Rows are points. The points of each table are mixes of a few directions, plus a little noise. Count the directions of each table, and those that both share. Where both have some left over, give the other angles between the two spaces (their principal angles), to ten degrees, smallest first.

First:
[[-10 -75  -7]
 [  7  54   5]
 [ 14 109  11]
 [ -4 -30  -3]
 [ -8 -58  -6]]
Second:
[[-65  63 -41]
 [-12  11  -7]
 [ 20 -19  13]
 [ 93 -89  57]
 [-43  42 -27]
 [ -1   1   0]
 [  9  -9   5]]
Directions: first 1, second 1, shared 0; angles 60

First (8 x 8):
[[ 66 -61  16 -31 -38 -18 -16  43]
 [-56  51 -13  26  32  16  13 -36]
 [ 10 -14  26  -6 -12  17 -11  38]
 [ -7  13 -31   4  13 -23  12 -44]
 [-12   3  35   5  -5  35 -10  43]
 [ 15  -1 -57  -6   9 -54  17 -71]
 [  4  -9  27  -3 -10  21 -10  38]
 [-21  19  -4  10  12   7   4 -12]]
Second, 7 rows:
[[ 18  -7  42  22 -83 -14  23 -14]
 [ -8   4 -20 -10  40   7 -12   7]
 [  8  -3  20  10 -39  -6  11  -7]
 [ -2   1  -7  -3  13   3  -3   2]
 [-26  10 -61 -31 121  20 -35  20]
 [ 13  -5  32  16 -63 -11  18 -11]
 [ -3   0  -7  -3  12   2  -4   2]]
Directions: first 2, second 1, shared 0; angles 70

First, 11 rows:
[[  17    3  -23   -2    9   -4  -11  -16   12   -9   25   -2]
 [  -3   -1    4    1   -2    1    2    4   -2    1   -5    0]
 [  16    2  -20   -1    8   -3   -9  -14   11   -8   22   -2]
 [ -17   -2   21    2   -9    4   10   15  -12    8  -24    3]
 [  27    4  -34   -3   13   -6  -16  -25   18  -14   38   -4]
 [  43    7  -54   -4   21  -10  -26  -39   30  -22   60   -6]
 [ -15   -2   20    2   -8    3   10   15  -11    8  -22    2]
 [ -22   -3   29    2  -11    6   13   21  -15   11  -31    3]
 [ -59  -10   75    7  -30   14   36   55  -41   30  -83    8]
 [ -72  -11   92    8  -37   17   43   67  -49   37 -101   10]
 [  85   13 -110   -9   43  -20  -53  -79   59  -43  121  -12]]
Second:
[[ -24   30  -39   42   19   15   15   -2    4  -49  -33   46]
 [  -3    6    7   -3  -28   -8  -35   28   20    5   11   -4]
 [   9  -23   24  -44  -12   -6  -24   14   64   44    3   17]
 [  14   37   23   45  -19   29   23  -22  -53  -14   32  -63]
 [  -5    8   -9  -14   76   14   82  -75  -20  -23  -40   33]
 [ -22   36    0   -6   -2  -26  -15    2  -42  -42    4  -23]
 [   4   64   36   34  -26   38   11  -17    6  -16   21  -32]
 [  18 -108  -55    7    8  -13   -8   38    1   49  -13   36]
 [   3   22   48  -29  -57   -9  -63   38   54   26   33  -26]
 [  27  -70  -16  -10   43    5   55  -35  -35   39   -8    0]
 [ -22   -1  -18  -21   -3  -37  -39   30    3  -19  -10   18]]
Directions: first 1, second 5, shared 0; angles 90

First (10 x 20):
[[ -23  -46   40  -16   11  -45  -20   14   16  -21   16  -47   17  -42
   -71   95  -47  -36    2  -45]
 [ -40   -9   80   23  -41   25  -32   16  -20 -108  -54   14   23  -44
   -76  -56  -15   53  -87   19]
 [ -11  -30   13  -11    6  -41   -7    4   15    2   30  -43   14  -15
   -31   84  -28  -48   12  -37]
 [  44   30  -56  -28   64   45   15    2    0   81  -41   70  -62    4
    44  -70   18   78   73   32]
 [  21    8  -34  -13   26    2   12   -3    6   48    7   11  -20   12
    30    2    7    2   41    1]
 [  10   49  -26   38  -49   42   20  -20  -23  -15   -4   32    8   55
    75 -102   56   14  -43   48]
 [  45   28  -73  -20   46   17   27  -10    6   93    4   35  -42   32
    72  -25   26   17   74   15]
 [ -31  -28   45   11  -32  -31  -16    4    3  -54   20  -45   37  -18
   -47   55  -23  -43  -43  -26]
 [ -33  -34   31   17  -49  -62   -5   -7   11  -43   66  -84   58    7
   -25  108  -20 -106  -40  -47]
 [  20   32  -21    0   15   48    7    0  -12   17  -42   58  -31    7
    30  -91   25   68   10   40]]
Second (8 x 20):
[[ -39    0   76   -4  -25  -25   23  -31   23  -32   44  -49   37   57
    15  -70   21  -21   -7  103]
 [ -54    3   -3   88  -32   32   17   11  -28  -35   14   27    8   22
    14  -28  -24  -41  -81  -55]
 [   8   10  -65   22   26   25   -5   56    5   43  -69   48  -37  -30
    26   67  -40   11    6  -84]
 [  85  -16  -30  -38   33  -34   32   37   14   12   -6  -39  -43  -85
   -42   26   40   31   25    7]
 [  61   20   29  -82  -17  -36  -23  -20   39   -1  -32  -57    7  -35
     4   46   69   56   40   48]
 [  83   -5  -85  -58   -5  -10  -42   27  -27   -2  -35   15   13  -33
   -26   47   -2    9   27   16]
 [-100  -15   38   60    3   14   32   -7   -7  -10   53   21   29   98
    25  -95  -62  -67  -21   55]
 [ -43    4   40   12   17   34  -34  -73  -19   24   32   33  -15    6
   -16    8   -3   24   11  -90]]
Directions: first 3, second 6, shared 1; angles 70, 90

First (9 x 32):
[[ -44   -2   18   20   19   62  -14   10  -15  -29   -9  -17   24  -20
   -15  -11   19    0   25   17   12   -7   21    5  -12   -8  -69   25
   -57  -26  -48   -8]
 [  10  -15   -6   -1    4   10   25   -6   15   30   17   -2   -5    8
   -14   -4   11    5   -6   28   18   -6    6   16  -18  -10   27  -16
    16    0    5   -3]
 [  24    6   -2    4  -44  -36   -4  -18  -19    8    7    0    9   16
    11  -14  -11   -5   21   -8   -4  -18  -11  -26   28   -1   18  -31
     4   22   37   19]
 [ -31   24    3    0   17   66    2   31   18  -21   -6    3  -13   -3
    12    8   17   -9  -12   -5  -11    5  -17    4  -12  -19  -35   12
   -10  -30  -24  -16]
 [ -45    8  -44  -16  -42   -2   32   20   50   -9   21    1  -10    5
    17   26   13   43  -17  -34   -1   18  -17   -2   21  -17   20  -11
    22   -4   53   14]
 [  23  -14  -15  -26   20  -19    4  -15   19   37   18    6    7    7
   -19   -5  -12  -30  -17   30   17   24   -3   52  -23    0   10  -23
     4   -3   16   -5]
 [ -17   14    6   -8   25   22  -22   13    2  -19  -10    2    6   -9
     1    1   -5  -25   -6   -2   -8   17   -8   18   -9   -2  -44   15
   -25  -21  -21  -12]
 [  59  -26   48   33   -3 -121  -40  -37  -89  -25  -47   -1   -1  -20
     2    4  -41   39   28  -39  -23  -27   43  -78   42   76   48   51
    22   67  -28   14]
 [  20    6   -4   -8    3   17   18    1   15   26   12    8  -15   17
     4   -3    7  -18  -14   15    1   -5  -19   11  -14  -17   23  -26
    24   -4   10   -6]]
Second (11 x 32):
[[-18  19  16 -22   7 -49  19   6  18 -44  -9  18 -16   0  34 -26 -45  -7
    1 -44 -22  -1 -39 -31  15 -16  13  20  19  26  10  22]
 [ 39   0   5   1  -4  52 -21  16 -44  52 -16 -30  35 -19 -24  33  31  28
  -13  21  23  -8  43  30 -13  30 -21 -41 -13 -17   1 -41]
 [  4  12  27  -4  20  -7  17  -3  13 -22   0  16 -18   8  12 -33 -30 -38
   13   0  -1 -15 -37 -10  13 -26  11   2   8  14  -5  22]
 [-26  22   9 -34   0 -60  29   8  21 -43  -6  16  -7   1  42 -33 -47   3
   -5 -55 -27  -1 -38 -37  -3 -20  13  15  21  28  18  17]
 [ -5 -21   3   5   5 -67  13 -34  -4 -15   8  15 -10  17  12 -41 -16  -5
   12  -2 -22 -12   1 -41 -35  -5  25  33  11  24 -23  11]
 [ -2 -11 -26  16 -18  17 -34   9 -13  13  -7 -16   9 -15 -19  56  32  37
  -12  -3   4  24  39  16  19  40 -13   7 -11 -18   3 -15]
 [ 13  -5 -12   4  -6  61   0   4  -6  47  14 -17  20   3 -24   9  37  -1
   -5  42  25  -5  19  37 -25  -6 -18 -41 -16 -27   3 -23]
 [-58  -3 -46 -12 -25 -27  16   0  48 -23  25  10 -11  13  18   1   5  14
   -9 -24 -18  27 -15  -7  -8 -18   1  19   2  -9  23  15]
 [-23   2  10   8  14 -47   8 -13  31 -56   4  29 -40  12  18 -22 -35 -34
   17 -20 -19   4 -41 -29  34 -18  21  45  13  20  -9  43]
 [ 28  -7   0  22   1  57 -29   7 -25  34  -6 -18  11 -11 -33  39  33   4
   -1  33  24   2  32  35  17  24 -15 -18 -17 -22  -8 -18]
 [ 47  -7  13  15   7  68 -18   3 -39  57  -5 -23  25  -7 -36  17  35  -1
    0  51  31 -16  36  37 -14  16 -17 -42 -18 -20 -13 -32]]
Directions: first 6, second 5, shared 2; angles 50, 70, 90
